Rows are points. To make a cloud, some directions were put in groups of two or more. Within a group, all points are equally far from the middle, so they leave a hole (a ring in 2 directions, a hollow ball in 3). The other directions are filled evenly. Then the cloud was stretched, turned, moved and blurred a little. How many holes are there, and how many directions does each take, smallest first?
(in the rows, 128 means zero)

Cloud (19 x 3)
[[146  68  83]
 [113 178 113]
 [193 128 141]
 [105 127  79]
 [138 188 125]
 [165  70 142]
 [141 167 193]
 [135  68 156]
 [113 192 153]
 [148 176 185]
 [128  60 140]
 [ 76 126 145]
 [155 140 195]
 [ 78 117 113]
 [ 98 183 140]
 [187 131 112]
 [187 138 120]
 [138 188 126]
 [182 145 110]]
Holes: 1 (3)

Cloud (48 x 6)
[[142 105 157 144  78 188]
 [169 180  95  91 132 165]
 [118  42 113 104 108 123]
 [110 174  68  55  86 128]
 [ 58 150 113 126 141 144]
 [ 81 178 156 188 121 172]
 [184 105  62  91 176 142]
 [160 132 101  84 128  44]
 [ 71 136 143  75 219 150]
 [103 174 143 126 100 105]
 [131  79  75 116 122 182]
 [110  80 168 159  96 155]
 [149  76 115 161  75 164]
 [ 83  46  76 118 124  94]
 [ 80 203 123  91 141 184]
 [165  48 122 156 156 119]
 [169 100  87 106  83 143]
 [178 118 105 104  79  81]
 [117 120  82 183 145 105]
 [149 146  89  91  29 119]
 [ 63 114  50 108  91 124]
 [107 152 107 142 146  81]
 [ 70 100  99 158 122 110]
 [ 96 124 165 127 146  47]
 [101 176 184 160 141 179]
 [165 103  85  81 134 180]
 [188 124  94  65 171 121]
 [131  69  98 152 154 166]
 [ 70 138  54 125 140 195]
 [ 99  98  98 174 183 128]
 [ 51 118 148  80 137 156]
 [201 130 117 159  92 149]
 [100  87  63 148  96 142]
 [ 74 117 146 198 112 158]
 [136  91 158  98 125 150]
 [182  92 105 152 115 159]
 [160 121 186 139  93 120]
 [ 95 138 186 125 104 131]
 [172 135 100 126  40 122]
 [170 126 118  90  78  99]
 [181  95 167 140 103 112]
 [ 88 107  56 139 114 144]
 [186  80 127 117 125 112]
 [ 96 108 170 182 135 182]
 [ 61 120 143 157 118 117]
 [120 113  80 196 124 117]
 [106 165 184 157 111 126]
 [ 77 162 135  94 114 106]]
Holes: 1 (3)

Cloud (77 x 8)
[[153 111 179 164 162 151  74 178]
 [126  85 145 119 178 144 157  81]
 [169  79 131  88 165  62 147 153]
 [158 129 168 188 128 162 161 180]
 [102 149 139 151 152  29 139 133]
 [156 186 119 220 154 129 136 134]
 [112  51  98 153 101 110 158 129]
 [142 137 174 155 163 166  85 193]
 [144 178 113 112 125 145  86 204]
 [ 91 146 120 162 180 179 135 184]
 [159 177 163 129 160 184 105 138]
 [ 80  88 122 136 168  42 106 157]
 [171 106 152 180 139 103 113  73]
 [115  67  76 130 145  63  90 169]
 [187  93 119 113 167  58 109 114]
 [ 62 131 102 110 199 101 107 173]
 [125  88  72 102 140  40 168 132]
 [143  76 162 136 143  45 141 161]
 [ 74 113  84 150 149  69 147 201]
 [ 91 189 121 103 107  78 154 166]
 [183 120 144  99  67 100 112 167]
 [135 182  81 195 190 124 130 121]
 [117 107 118 150 154  78 144  54]
 [189 111 140 128 159 111 119 211]
 [130  96 131 101 187 123 187 170]
 [173 104  47 150 148  87 167 132]
 [127 179  74 168 143 146 129 107]
 [ 70 148  94 105 122  53 119 161]
 [147 138 146 163  90  43 127 127]
 [111 170  71 166 188 108 119 100]
 [197  97 148 165 159  69 124 137]
 [133  51  87 127 164  60 118 147]
 [117 126 148 125 121  97 225 113]
 [175 107  87 180 125  96 140  86]
 [101 130  87  68 104  75 183 137]
 [187 149  78  82 139  89 156 121]
 [132 149 156 131 220 127 147 175]
 [131 117  96 123 174 165 155 200]
 [ 90 115 110 185 186  49 113 139]
 [104 133 198  79 136 123 107 168]
 [ 74 142 156 212 144 123 144 114]
 [179 122  99 145 164  96  77  92]
 [ 97 105  80 138 152 170 159 151]
 [146 151 132 116 185  97 194  90]
 [ 94 134  72  67 121 129 137 154]
 [100 129  99 147 215  96 181 116]
 [117 158  85 144 212 119  90 190]
 [107 145 106 122 170 166 116 213]
 [110 122  68 167 211  84 126 110]
 [110 127 156 180 100  64 185 116]
 [169 157 118 122 176 159  62 147]
 [ 81  68 111 158 140 137 145 103]
 [ 99 190 113 182 151 131  91 122]
 [ 90  89 121 120  95  66 199 140]
 [161  94 181 145  98 155 140 110]
 [ 68 157 123 111  98  68 116 164]
 [ 98  83 140  45 129  97 118 144]
 [109 166 149 162 143 119 217 136]
 [136 127 166  56 172 121 114 171]
 [122 150  59 204 161  95 167 134]
 [148 132  91 136 142 148 108  76]
 [129  60 135  96 149 150 154 133]
 [ 71 102 123 186 182  84 171 123]
 [ 84 157 122 120 191 101 115 207]
 [118 156  77 154 104 140  99 121]
 [139 123 195 165 186 108 150 155]
 [169  99 133 138 148 158  88 202]
 [167 163 123 172  85 163 145 166]
 [ 79 116  95  91 137 161 153 146]
 [173  96  62 174 124  66 128 153]
 [171 106 128 133 161 129 193  89]
 [155 116 115 105 123 189 134 140]
 [107 139 174 155 201  94 148 172]
 [124 149  90 136 202  98 168 200]
 [109  92 176 173 160  80 167  96]
 [122 131 195 166 153 119 189 121]
 [123  72 130  65 142  66  95 141]]
Holes: 2 (4, 4)

Cloud (101 x 9)
[[177 127 158 180 138 145 183  99 120]
 [ 89 119 174 168 145 116 115 103 193]
 [138  99 170 112 121  93  82  93  69]
 [141  67 124 197 138 131 137 151 130]
 [133 133 249 159  82 112 135 150 126]
 [106 131 175 190 163 150 103 160 154]
 [129 161 186 134 149 141 126 190 189]
 [133 210 154 153  90 134 172 127  74]
 [ 95 131 140 142 172 140  54 148 151]
 [156 122 176 174  94 138 132  54 165]
 [148  59 202 108 158 149 139 141  63]
 [108 142 213 114 148 123 133 170 184]
 [149  99 156 160  53 193 117 133 141]
 [131 175 145  65 132 117 118 196  92]
 [102  66 149 185 145 171  85 180 121]
 [163 151 156 204 116 158 113 192 124]
 [169  94 149 136 162 103 176 108  49]
 [210  84 170 154  97 100  90 129 163]
 [166 112 181 152 106 169 126  75 151]
 [153 112 108 127 176 102 174 120 127]
 [104 148  59 116 116 174 155 152 109]
 [148  79 208 138  61  74 122 163 153]
 [173 106 161 127 113 219  87 177 120]
 [ 65 117 113 137  77 139 174 114 105]
 [160 127 119 150  85  44 106  82 142]
 [ 79 127 192 152  53 131  93 158 164]
 [100 120 206 157 103 126 180  79 102]
 [124 185 176 162 103 147 185 181 100]
 [198 113 164 101 100  62 165 142 141]
 [148 132 231 112  95  62 140 163 101]
 [166  98 153 186  96 173 109 108 149]
 [143 177 124 198 124 130 116 176  52]
 [156  72 126 186  94 137  77 127 158]
 [101 117 192 141  73  88 145 187 149]
 [197 142 130 164 173 130 158 153 106]
 [106  89 173 102  53  89  62 163 172]
 [157 127 208 185 154 120  77 154 127]
 [121 106 203 168 149 129 156  86 102]
 [158  97  80 107 102  95 116 166 101]
 [135  83 148 130  98 123 204 165  81]
 [150  76 154 137 139  75 139 187  90]
 [ 95 113 166  94  94 124 111  65 117]
 [ 67 134 155 133 105 104 122  79 198]
 [143 116 211 135 113 135  56 144  68]
 [153 161 126 115 128 133 221 140  78]
 [109 112 132 111  83  78  92 107  80]
 [206  90 188 136 117  96 140 101 105]
 [128 171  99  88 100 110 163 111 138]
 [106 151 156 131 138 207  60 147  94]
 [103 128 147  83  95  42 158 124 143]
 [119 190 162  83 149 122  82 123 131]
 [144 179 114 156  71 139 162 128  68]
 [171 186 188 195 148 123 130 130 153]
 [ 98  95 140  86 125  95 119 138 191]
 [127  87 106 125  76  96 130 152  48]
 [100 126 137 180  92 142  47 168  74]
 [100 131 145 110 127  65  76  81 148]
 [143 142 121 139  73 168  77 199 168]
 [163 107 111  77 145 102 170 151  91]
 [159 164 184  78 156 158  88 142  77]
 [163 155 188 113 117 102 122 193  46]
 [146 102 121 152  87 119 108 149 228]
 [106  81 136 173 122 180 142 110 147]
 [153 163 144 187  60 151 111 180 125]
 [188 129 160  86 120 162  65 193  70]
 [200 143 198  87 122 116 183 115 121]
 [ 95 106 136  82 159 146  54 184  94]
 [208  96 144  82 135 124 119 144  75]
 [114 169 182 139  86 156  55 122 110]
 [112 166 141  98 108 178  80 174 164]
 [199 149 161 112  70 120 110 150  74]
 [118 188 143 176 165  80 143 159 130]
 [130 148  70 121 134 165  88 185 146]
 [115 114  61 129 110 102 121 122  93]
 [158 138 174 151  84 157 169  63  89]
 [177 113 121  81  97 109 152 155  63]
 [121 101 138 134 157 141  20 173  96]
 [ 92 159 107 171 142 195  96 195 132]
 [159 141 164  89  86 137 172 171 167]
 [117 115 135 150 155  97 171  94 177]
 [105  85 178 199  95 158 140 135  75]
 [141 111 184 113  52 161 162  85  96]
 [194 108 127  88 162 146  92 156 131]
 [175  64 168 141 143  94  77 124 104]
 [128  91  79 105 139  86 136 154  86]
 [ 88 161 174  75 102  74 138 144 111]
 [ 75 162 169 142 111 113 163 178 151]
 [132 115 178 147 103 106 223 108 131]
 [158 151  93 108 107 148  51 135 113]
 [111  93 196  73 105 119  65 159 138]
 [142  79 179 108 162 140  73 219  86]
 [ 84 115 142 191  89 116  77 167 167]
 [ 73 109 181 142  89 157 131  91 136]
 [103 160 141 125 172  76 159 178 106]
 [ 81 123 181 145 162 151 141 150 149]
 [104 102 157 177 179 141 147 193 113]
 [ 77 104 102 137  87  92 105 175 130]
 [169 145 147 117  91 131  27 194 149]
 [157  76 137 102  49 133  69 136 123]
 [161 139 104 113 116 125  99 190 192]
 [ 90 139 159  71 130  68 131 121 135]]
Holes: 2 (2, 6)

Cloud (102 x 9)
[[ 81 153  76 126 161  99 136 164  92]
 [111 116 132 144  65  83 148 172 131]
 [125  69 145 122 104 202 150 154 127]
 [141 118 161  46 126 130  99 200 147]
 [156 169 153 131  98  98 133 221  67]
 [ 87  96 134 149 121 136 111 189 133]
 [ 63 121 132  80  67 112 136 215 212]
 [120  61 139  78  68 166 137 137 206]
 [160  84 190 113 122 160 127 125 174]
 [139 117 120  97 122  87  97 159 115]
 [135  98 134  99 177  79 102 137  62]
 [153 110 178 120 104 163 116 104  99]
 [140 146 150 123 130 144 160  79 187]
 [ 77 126 121  96 126  70 234 172 133]
 [110 112 186 108  80  96 145 174 152]
 [ 64 157 131 137  70 102 126 174 136]
 [123 159 139 101  37 102  83 187 109]
 [104 121 153 129 115 133 188 164 167]
 [143  93 115  98  65 101 139 209 135]
 [ 77  65 172 122 153 152 143 126  82]
 [159 100 142 210 142 115 188 173  95]
 [101  90 175  99 127  48 150 137 152]
 [134 111 179  69 166 112 179 101 116]
 [ 74 148 183 157 116 136 146 133 106]
 [120  51 162 149  37 127 155 143 153]
 [115  83 126 148 105 143  77 199 205]
 [ 87 143 146 159  74  80 143 205 127]
 [171 150 122 153 118 212  87 158 100]
 [107 113  98 105 145  82 133 115 126]
 [108  93  96  89 105 166 133 116 137]
 [140  74 125 110 107  71 159 146 113]
 [ 98 100 157 151 102 134 122  97 145]
 [100  84 127 173  98 144  83 144 160]
 [ 65 175 125 134 129  80 192 225 136]
 [127  98 130  35  48 116  89 194 180]
 [118 120 107 116  61 117 106 117 156]
 [125 147 142 144 150 145 119 158 123]
 [129 128 140 158 129  72 126 151  94]
 [ 66  69 147 134 105 140 131 189 101]
 [130  56 157  83 105 149 111 116 186]
 [176 125 159 128 104 127 159 189 166]
 [106 128 154 233 164 123 203 150 117]
 [ 88  99  60 131  94 151 131 187 165]
 [122  89 108 103 195 122  95 138 121]
 [150  95 137 188 196 113 146  74  82]
 [135  58 116  95 112  85 153 113  92]
 [108 131 137 118 131 102  74 185 119]
 [152 134 171 178 116 148 118 207  88]
 [148 182 157 119 125  80  75 160 130]
 [188 113 132 141  96 164  59 117 126]
 [ 83 105 131  66  89  80 161 144  87]
 [106  77  96  88  83 108 147 172 204]
 [116  38 169 177  97 146 121 100 113]
 [ 78 109 130 137  45  80 115 206 108]
 [ 95 141 101 179  91  61  94 223  65]
 [137 141 143 127 116 106 150 126 198]
 [153 136 110 100 123 113 171 134 181]
 [ 43 147 154 181 146 151 130 153  99]
 [176  93 165  75 141 142 142 146 164]
 [119 136 108 154 119  54 158 128  83]
 [ 33  85 158 108 151 119 154  85  91]
 [121 134 169 169  95 120 135 191 112]
 [168  94 141 141 107  92 147 116 133]
 [199 141 197 133 108 124  98 179 151]
 [166 153 117 104 125 145 123 221 167]
 [ 92  96 149 145 127  95 130 152 135]
 [146 105  74 108 115 132 147 217 142]
 [ 47 167 112 199 138  69 222 173 121]
 [ 82  91 167 118 117 148  83 192 179]
 [145 122 139  95 101 142 130 144 135]
 [182  66 124 137 135 141 117 157 117]
 [138  54 151  82  91 147  48 159 126]
 [119 193 145 138 110 160 149 219 117]
 [ 84 125 141  79 115 121 140 137  98]
 [120 137  89 173 143 132  98 163 165]
 [ 86  75 151 174 184 171 179 113 109]
 [123 198 114 140 133  87 166 185 123]
 [137 174 137 114 181 181 140 169  78]
 [106 110  82 127 145 112 212 202 132]
 [159 139 154 192 178 116 191 109  87]
 [ 54 159 106 131 145  43 180 147 110]
 [181  84 129 110 143 166 148 198 144]
 [155 152 115 129 174 138 120 160  68]
 [177  78 103  76  86 109 146 214 168]
 [124  98 136 147  93 123 134 171 205]
 [ 77 131 105 144 118 112 125 218 155]
 [161 130 206  82 123 123 121 180 166]
 [ 41 149 128 119  88 113 107 207 172]
 [164  89 131  65  64  92 117 217 159]
 [ 72 101 177 114 188  99 142  90 114]
 [105  88 105 134  79 114 180 179 155]
 [ 95 165 156 141  63 163 135 205 139]
 [106  64 123 185  57 161  75 182 125]
 [118  92 180 128 167 145 127  92 179]
 [105 133 132 104  54 127 154 190 206]
 [156 143  93  47  86  99 131 223 180]
 [111 131 121  99 114  78 173 170 123]
 [132  73 110 152 131  80 106 185 133]
 [ 90 110 157 209 155  99 172 154  92]
 [138  65 136  36  39 121  86 126 170]
 [129 121  57  90 136  98 117 129 203]
 [123  78 194  99  95 159 121 135 129]]
Holes: 0
